Each row is a point. Each copy is the shape, with its points in the same order, stretched, turned, moved and blurred by noise. Say if it was mirrored as well.
In the rows, zero is written as 128.

Shape (6 x 2):
[[131 107]
 [101 189]
 [ 53 101]
 [173 161]
 [164  99]
 [ 89 170]]
Copy 1 (6 x 2):
[[107 113]
 [172 182]
 [174  68]
 [ 93 196]
 [ 69 125]
 [171 157]]
Copy 1 is: mirrored
Copy 2 (6 x 2):
[[141 102]
 [149 184]
 [ 79 123]
 [199 135]
 [165  73]
 [132 168]]
Copy 2 is: only turned
Copy 3 (6 x 2):
[[135 100]
 [ 54 172]
 [ 70  69]
 [134 160]
 [171  97]
 [ 59 144]]
Copy 3 is: only turned

Shape (9 x 4):
[[201 143 102 223]
 [140 112  77  87]
 [146  98 147 163]
 [ 74  85 140  75]
 [131 145  79 127]
 [137 166  95 174]
 [ 36 102 117  78]
 [141 148 150 128]
 [144 181  74 141]]
Copy 1 (9 x 4):
[[110 166 126 232]
 [151  83 178  98]
 [117 111  96 152]
 [124  70 119  38]
 [131 136 172 117]
 [113 179 148 153]
 [ 94  93 142  16]
 [166 143 109 126]
 [141 181 182 132]]
Copy 1 is: mirrored
Copy 2 (9 x 4):
[[157 120 224 122]
 [154 155 101 107]
 [138  77 147 109]
 [120  94  56 118]
 [139 158 134 133]
 [122 149 171 149]
 [116 105  44 154]
 [100 126 133 102]
 [123 185 156 141]]
Copy 2 is: only turned
Copy 3 (9 x 4):
[[105 245 113  77]
 [165 119  67 138]
 [ 89 158 130 100]
 [136  66 128 148]
 [168 150 102 125]
 [155 188 132 104]
 [159  60 142 183]
 [138 142 129  69]
 [186 172 111 100]]
Copy 3 is: mirrored
Copy 4 (9 x 4):
[[122 249 155 172]
 [114 168  64  71]
 [177 159 132 146]
 [160  77  66  99]
 [ 86 169  77 114]
 [ 80 176 112 157]
 [129  62  28 120]
 [125 128 151 113]
 [ 49 182 102 121]]
Copy 4 is: only turned

Shape (11 x 8):
[[137  73 167 133 105 117 150 149]
 [156 106  80 174 149 128 142 145]
 [169  92 162 122 137 125 111 148]
 [153 109  92 146 107 148 108 132]
 [166  93 157 135 136 146 141 150]
 [165 153 166 239 105 140 136 102]
 [137 240 130 107 151 124 146  87]
 [ 91 127 161 118 157 133 143 158]
 [167 125 122 133 139 125  60 142]
 [137  72 167 116 137 144 142   9]
 [159 116 167 127 128 164 145 141]]
Copy 1 (11 x 8):
[[140 126 160  84 134  75 167 196]
 [196 132 140 137 107 132 154 146]
 [158 143 176  70 167 110 146 157]
 [164 116 166 112 128 166 111 170]
 [155 125 177 103 163 111 167 166]
 [148 176 206 184  96  87 111 186]
 [ 66 176 126 162 136 127 132  80]
 [120  88 127 119 163  88 140 138]
 [169 139 166  77 153 142  84 124]
 [ 83 104 228  81 109 113 176 136]
 [132 132 182 115 177 123 155 169]]
Copy 1 is: only turned
Copy 2 (11 x 8):
[[179 100 188 139 138 145  97  88]
 [197 180 126 152 106  97 132 100]
 [154  93 145 145 147 116 102 119]
 [172 177 119 125 125 115  81 125]
 [190  92 147 143 135 132 110 119]
 [188 108 124 143   7 118  64 100]
 [110 110 126  50  63 102 142 186]
 [130 117 182 139 138 166 147 128]
 [110 141 105 140 137  92  80 145]
 [163  78  69  55 102 165  99  47]
 [183  81 145 128 126 149 100 137]]
Copy 2 is: mirrored
Copy 3 (11 x 8):
[[128 110 123 131  98 197 100 144]
 [116 154  87 108 125 152 171 180]
 [156  98 126 114 141 173 118 158]
 [151 157  81  90 136 153 157 134]
 [137 109 133  96 122 182 128 158]
 [142 197 186 122 141 185 191  97]
 [119 102 164 132 111  26 177  74]
 [ 95 116 138 122 103 122  81 149]
 [182 138 105 112 174 136 143 144]
 [ 55  89 102 103 165 192 152  42]
 [138 112 150  88 116 165 129 136]]
Copy 3 is: only turned
Copy 4 (11 x 8):
[[ 75  96 106 102  96 119 127 180]
 [157  68  96 132 135 115 144 116]
 [110 102 129 128 127 149 104 183]
 [149  91  89 139 105 140 100 111]
 [110  97 106 131 120 147 139 183]
 [156 103 134 221  62  82 156 152]
 [169 177 179 139 107 172 176  80]
 [ 91 167 111 118 154 143 164 136]
 [169 124 129 157 143 150  63 125]
 [ 11  54 172 179  91 175 148 137]
 [113 116 107 143 105 166 151 173]]
Copy 4 is: only turned
